Each row of a before or after table is a point. One or more steps were done to the points. Then noise was added and the rows were shuffled. The steps act on columns, c1 being the first. What was done? A step turns or swaps two columns, mirrors them in a line or flattens them onto one, adds a multiple of one to another, or multiplies or shifts one. Angles are multiples of 10 degrees, from the lower column toward the higher: turns from -170 to 170, lines from 10 to 170 but not 90. Use the fewest steps. Two steps may share a column if one is a turn and the other turns, adds or multiplies; they go together, in the order done. Otherwise the lowest column goes first.
In the rows, 128 means zero.

Before, 8 rows:
[[ 96  96]
 [ 78  88]
 [124 100]
 [ 56  86]
 [132 118]
 [129 198]
 [147 108]
 [137  69]]
After (8 x 2):
[[134 135]
 [121 135]
 [160 149]
 [111 124]
 [ 48  82]
 [112 125]
 [ 75 101]
 [ 88 103]]
Steps: flatten c1 and c2 onto the line at 30 degrees

Before, 12 rows:
[[169  95 139]
 [168 118 189]
 [162  63  98]
 [159 128 120]
 [132  88 190]
 [ 93 119 196]
 [148 113  66]
 [136 135 120]
 [103 102 196]
 [147  91 128]
 [126 115 143]
 [171 110 164]]
After, 12 rows:
[[ 55 125 116]
 [113  94 144]
 [ 74  87  89]
 [129 136 144]
 [ 97  97  66]
 [130  66 172]
 [113 133 163]
 [160 111 182]
 [119 114 117]
 [ 91  94 154]
 [ 98 119  52]
 [ 71 106 138]]
Steps: turn c1 and c3 by 130 degrees

Before (12 x 4):
[[167 109 118 113]
 [122  87 120 117]
 [153 136 111  88]
 [134 114 121 100]
 [139 218 142  82]
 [142 117 106  78]
 [122  89 116 108]
 [148 110 102 155]
 [141  94 106  79]
 [157 126 187  78]
 [207  96 115 107]
 [125 120 119 225]]
After:
[[155 121 155 184]
 [120  85 141 132]
 [160 111 164 110]
 [142 218 164 155]
 [127  94 153 133]
 [126 121  42  70]
 [211  94 178  80]
 [139 118 157 131]
 [147 107 132  80]
 [158 134 179 120]
 [145  94 197 127]
 [150 118 187 131]]
Steps: add -0.7 times c1 to c3; turn c3 and c4 by 120 degrees

Before:
[[129 152 130 127 115 104]
 [185 152  83 165  70 120]
 [109 154 165 145 130 135]
 [123 151 159  91  79 162]
 [172 141 102 125 138 108]
 [102  78  86  99 160  89]
 [159 103 152 166 131  97]
 [148 101 150 129 140  84]
 [101 110 149 176 164 145]]
After:
[[133 118 117 126 155 109]
 [ 87 162  69  72  74 126]
 [200 138  95 121 145 131]
 [219  71  90 200 149 151]
 [179 138 126 203 100  92]
 [ 96 131 165 165 152 107]
 [ 88 165 157 224 112 129]
 [161 141 119 129 101  78]
 [120  75 179  54 152 134]]
Steps: multiply c1 by 1.6; swap c2 and c5; turn c3 and c6 by -40 degrees; multiply c4 by 2

Before, 12 rows:
[[131 124 125 124 197 147  59 169]
 [ 84 136  98 155 182 139  91 180]
 [130  98 123  86 139 134  89  91]
 [136 137 202 156  96 177 172 137]
 [102  78 116  72 155 144 123  87]
 [140  77 185  96  86 202 150 118]
 [153 146 194 114  76 148 159 159]
 [132 130 155 125 195 138 128 163]
 [ 92  86 184 101 124 155 106  75]
 [142 112 126  95 156  86 105 201]
 [126 188 138 142 158 167 130 167]
 [153  83 150 138 124 150 127 102]]
After (12 x 8):
[[ 97 145 149 191 108 151 161 140]
 [152 133 139  91 151 134  91  27]
 [114 127 125 124 154 152  64  17]
 [181  88 133 192 127 157 106 139]
 [113 130 135 154 156 137 127  97]
 [114 188 146 130 141 165 130  96]
 [137  98  90 143 130 132  88 121]
 [121 133 186 179 111 178 168 167]
 [163  81  76 143 136 144 120 149]
 [125  75 132 193 111 203 152 162]
 [ 86 113  98 143 140  87 109  39]
 [107  87 147 144 126 149 128 161]]
Steps: turn c1 and c8 by 160 degrees; add 1 times c7 to c8; mirror c3 and c4 in the line at 30 degrees; multiply c5 by 0.4

Before:
[[103 117 120 153 178 132 145 172 138]
 [127 125 115 118 123 123  73 178 103]
 [102  76 101 145 168 147  98 107 112]
 [107  99 125  76 138 149  85 169 122]
 [169 162  97 152 110 131 100  95 145]
 [112 155 134  86 141  94 119  98  83]
 [116 129 146 140 109 159 103 122 141]
 [112 161 141  94 117 162 142 126  69]
 [154 115 159 152 163 176 152 175  93]]
After, 9 rows:
[[ 92 158 147 100  67  77 139 122 159]
 [231 160  79 144 148 146  97  78 135]
 [121 123 107 113 105 105  63 209 121]
 [102 130 159 137 124 142 102 121 158]
 [ 63 115 112 149 217 137 146 198 129]
 [ 59  73  80 145 189 110 102  96 148]
 [ 74 104 125  78  61 126  85 197 153]
 [187 118 177 153 199  88 157 199 175]
 [ 91 154 144  83  74  83 118  79  96]]
Steps: multiply c1 by 2.5; multiply c3 by 1.6; add 1.5 times c4 to c5; swap c6 and c9; multiply c8 by 1.6

Before, 14 rows:
[[175 153 129  74 195 119  81 169 130  89  78]
 [176 115 134  90  96 117 170 176 110 147  77]
 [155 163 129 149 189 139 115 131 117  81 116]
 [ 95  74  78 151 106 118 151 129 149 177  87]
 [ 97 178 122  65 100  90 115 177 138 162 161]
 [139 118 135 122 127  66 142 112 179 167 140]
 [150 135 148  69 136  97 100 100 137  82 129]
 [120 104 158 153 127  92 127 155 205 136 177]
 [ 68  84 125 110 181 120 107 164 142 109  74]
 [ 97 102  77  67 103 116 189 176 190 143 134]
 [114  81  61 151  93 137 101 103 194 175  79]
 [ 56  98 162 125  98 142  99 113 112  95  67]
 [ 75  80 152 134 110 147 100 103 123 143 180]
 [ 73 139 137 104 176 142 101 126 211 166 129]]
After (14 x 11):
[[100 123 143  77 100 114 240  63 188  82 131]
 [ 70 105 167 127 180 137 152 113 208 134 135]
 [174 137 151 101  94 120 226  74 111 128  87]
 [110 150 176  95  90 138 149 170 196  58  98]
 [174 108  85 123 194 122 132  59 131 127  96]
 [157 134  79 165 187 138 168 127 116 131 120]
 [100 169 176  93 105 122 201 154 152  76 103]
 [103 100 154 140  97  87 165  42 142 121 151]
 [123 173 141 122 131  91 178 122 211 160 160]
 [148  71  81 107 140  98 152 113 137 143 132]
 [134 118 166 116 126  62 189 139 177 138 134]
 [ 71 149 110  82 182 123 159 104 143 119  91]
 [ 58 129  93  95  99 144 146 149 114 163  82]
 [ 77 136 143  92 112 142 149 167 127 151 167]]
Steps: turn c2 and c4 by 60 degrees; turn c2 and c8 by -140 degrees; swap c3 and c10; shift c7 by 50; multiply c11 by 0.7

Before:
[[155 125 139 141 169 187 175 152 187 131 139 170]
 [132 183 169 188 143 118 103 142  84 113 116  84]
 [114 114 176 105  90 100 125 111  85  90 117 141]
 [159 158 123 196 135  89 124 138 113 132  94 144]
 [127 196  92 142 157 104 119 141  67 133  47 107]
 [146 103 105  83  62 130 116  58  93 119 107 123]
 [162 180 145 169 143 134 119 183 108 173 113 149]
 [141  80 113  87  72  92 117 115  93 110  97  86]
 [188 146 191 101 130 161 218 139 169  86 192 152]]
After (9 x 12):
[[136  88  75  98 163 135 125 126  83 148  60  87]
 [141 108 116  66 141 122 155  83 119 135 108 118]
 [148 150  97 195  48 183 141 115 104 122 114 120]
 [152 116 153  89 149 104 121  89  73 147 100 112]
 [ 68 156 205 154 133 107 209 157 144 143 188 162]
 [ 92 127 156 146 182  69 167 133 182 127 153 143]
 [127 165 158 135  76 167 113 130  72 129 125 124]
 [143 171 107 134  59 181 136 151 100 115  84 109]
 [152  64 135  73 148  77 154 131 107 137 127 126]]
Steps: turn c1 and c7 by 70 degrees; turn c2 and c10 by 120 degrees; multiply c10 by 0.4; turn c3 and c9 by -20 degrees; turn c4 and c8 by -50 degrees; turn c4 and c6 by -140 degrees; multiply c5 by 1.3; flatten c11 and c12 onto the line at 30 degrees

Before (12 x 14):
[[143 160 100 143 130 140 127 128  95  64 165 169 141 107]
 [105 148 189 125 153 158 105  68  85 152 161 130 130 159]
 [144 122 109 144 137 125 143 130  81 157 165 153 121 165]
 [105 141 137 150 104 157 120 136  89 155 170 123 147   7]
 [145 136 150 106 137 161  93 137 142 164 174 138 147 138]
 [149 164  99 140  97 146  95 121 109 159 179 125 169 156]
 [132 130 161 160 117 163  65 149 136 127 155 124 168 166]
 [118 199 188 151 117 159 155 132 127 156 136 141 160 159]
 [102 124 105 155  97 132 144 142 123 163 177 188 173 139]
 [114 120  96 143 155 115  97  57 144 156 160 146 132 164]
 [114 147  93 124 170 155 138 127 118 135 175 140 167 163]
 [ 99 133  95 106 130 163 146 147 139 136 172 153 112 152]]
After (12 x 14):
[[132 119  78 148 154 119 172  59 103 157 163 128 134 159]
 [123 197 224 151 116 155 123 131 115 159 127 106 161 163]
 [141 136 183 160 121 161 195 149 128 126 153 158 169 163]
 [ 93 118 101 141 138 126 121 127 159 155 164  95 119 168]
 [109 154  76 144 133 137 157 128 160  64 168  89 142 108]
 [148 134 166 101 137 159 171 138 131 162 176 140 153 137]
 [122 163  82 142  97 147 170 122 157 166 179 148 167 159]
 [ 81 152 229 126 157 156 149  64 129 153 155 137 135 154]
 [ 83 142 144 147 106 159 148 138 123 153 169 133 143   7]
 [128 130  76 107 125 161 121 142  99 138 171  95 116 159]
 [109 125  94 153  98 133 169 143 113 161 182  74 173 145]
 [109 149  76 123 173 153 143 127 122 138 168 114 165 165]]
Steps: mirror c1 and c9 in the line at 30 degrees; multiply c3 by 1.6; turn c7 and c12 by -150 degrees; add 0.5 times c13 to c7

Before:
[[117 151 138 134 122 134 124 120 133 214 146 115 124 122 170 127 122 154]
 [120  34 138 123 101 157 122 124 142 144 170 171 125 105 148 124 125 127]
 [116 148 142 181 117 136 117  63  90 120 120 132 115  98 141 119 141  77]
 [134 162 142 127  96 132 126 104 128 139 123 157 123 147 115 123 119 156]
 [119 158 135 118 103 149 129 108 102 124 141 123 123 119 142 114 123  71]
 [120 132 129 128 193   7 140 119 133 125 173 117 130 114 110 138 152 161]
 [114 148 117 122 110 157 118 113 131 120 118 163 161 133 117 136 151 135]
 [127  95 109 120  99 151 118 128 132 146 193 125 123 101 196 131 127 152]
 [130 163 114 146  94 135 117 131 138 126 129 122 132  99 109 119 119 117]
 [123 163 110 121  95 149 120 120 113 132 127 158 119 158 121 179 124  99]]
After, 10 rows:
[[120  95 138 133 162 207 177 123 142 159 168 171 130 105 130 124 131 127]
 [127 114 110 132 193 151 159 128 132 118 194 125 132 102  95 132 134 152]
 [123 130 110 135 149  87 140 120 113 105 123 157 137 158 155 179 132  99]
 [118 132 137 129 160 105 128 119 133 229 141 115 132 123 100 128 120 154]
 [120 192 129 107  65 164  33 119 133 127 169 118 126 114 100 138 141 161]
 [115 135 143  90 145 106 135  64  89 140  86 132 141  98 125 118  89  78]
 [114 123 117 110 135 100 149 113 131 103 111 163  95 133 149 135 146 135]
 [133 134 143 136 144  95 123 104 128 160 111 157 133 147 159 124 124 156]
 [119 121 134 138 156  92 136 109 103 135 131 123 133 120 134 114 135  70]
 [131 139 114 126 143  92 130 131 137 105 131 123 125  99 164 119 108 118]]
Steps: turn c2 and c6 by -110 degrees; turn c2 and c7 by 130 degrees; add 1.5 times c3 to c10; mirror c4 and c17 in the line at 120 degrees; turn c5 and c15 by -140 degrees; add 0.5 times c8 to c11; multiply c13 by -1

Before, 9 rows:
[[119 119  89 140 142 174 151 115 131 112 175 141  71 106 132 181 123 167
  113 130]
 [ 85 125 103 121 104 168 170  94 149 128 172  63 176 155 143 124 162  67
  113 152]
 [154 124 167 116 121 177 160 169 168 132 135 105 119 130 122  94  96 195
  114  67]
 [ 74 122  80 216 159 107 123 121 108 103 151 131 174 126 105 121 119 125
   69 148]
 [125 139 127 126 125 175 170 126 115  75 159 117 181  68 154  72 162 138
  113 106]
 [158  36 113 120 147 201 147 105 200 133  95  94 122 127 118 130 151 124
  161 100]
 [ 86 155 128 182 110 136 109 109 148 132  75 125 144 170  89 106 129 111
   73  85]
 [ 75 176 119 154  79 115 146 210 119 111 150 136 105 146  59 127 174 123
  110 163]
 [142 138 134 120 140 153 165 144 151 215 105 187 133 190 149 111 136 216
  165 146]]
After, 9 rows:
[[124 141 126 114 127  83 157 125 115  58 157 148 179  48 235  73 171 145
  137 107]
 [ 74 177 118 106  93 149 129 216 120 104 149 131 104 125  60 124 177  99
  147 150]
 [160  38 111 108 144  56 139 105 199 133  95 141 121 108 116 131 155 150
   82 116]
 [142 137 134 127 144 101 161 139 152 242 103  59 134 172 173 111 147  69
  124  61]
 [ 74 121  82  51 155 181 127 116 105  94 150 154 174 106 118 121 118 116
  182 140]
 [ 87 155 129  76 106 137 109 112 148 129  75 159 145 153 123 108 124 172
  174 119]
 [155 122 168 121 130  78 169 170 168 134 135 153 119 112 172  96 108 147
  129  38]
 [ 84 128 102 120  98  85 154  98 150 126 172 192 176 134 148 124 175 138
  109 192]
 [120 120  90 102 140  91 150 115 133 109 171 126  70  84  53 181 131 106
  149  94]]
Steps: turn c4 and c6 by 160 degrees; turn c5 and c8 by -10 degrees; turn c7 and c17 by 20 degrees; multiply c10 by 1.3; turn c12 and c19 by 150 degrees; shift c14 by -20; add -1.5 times c16 to c15; mirror c18 and c20 in the line at 120 degrees
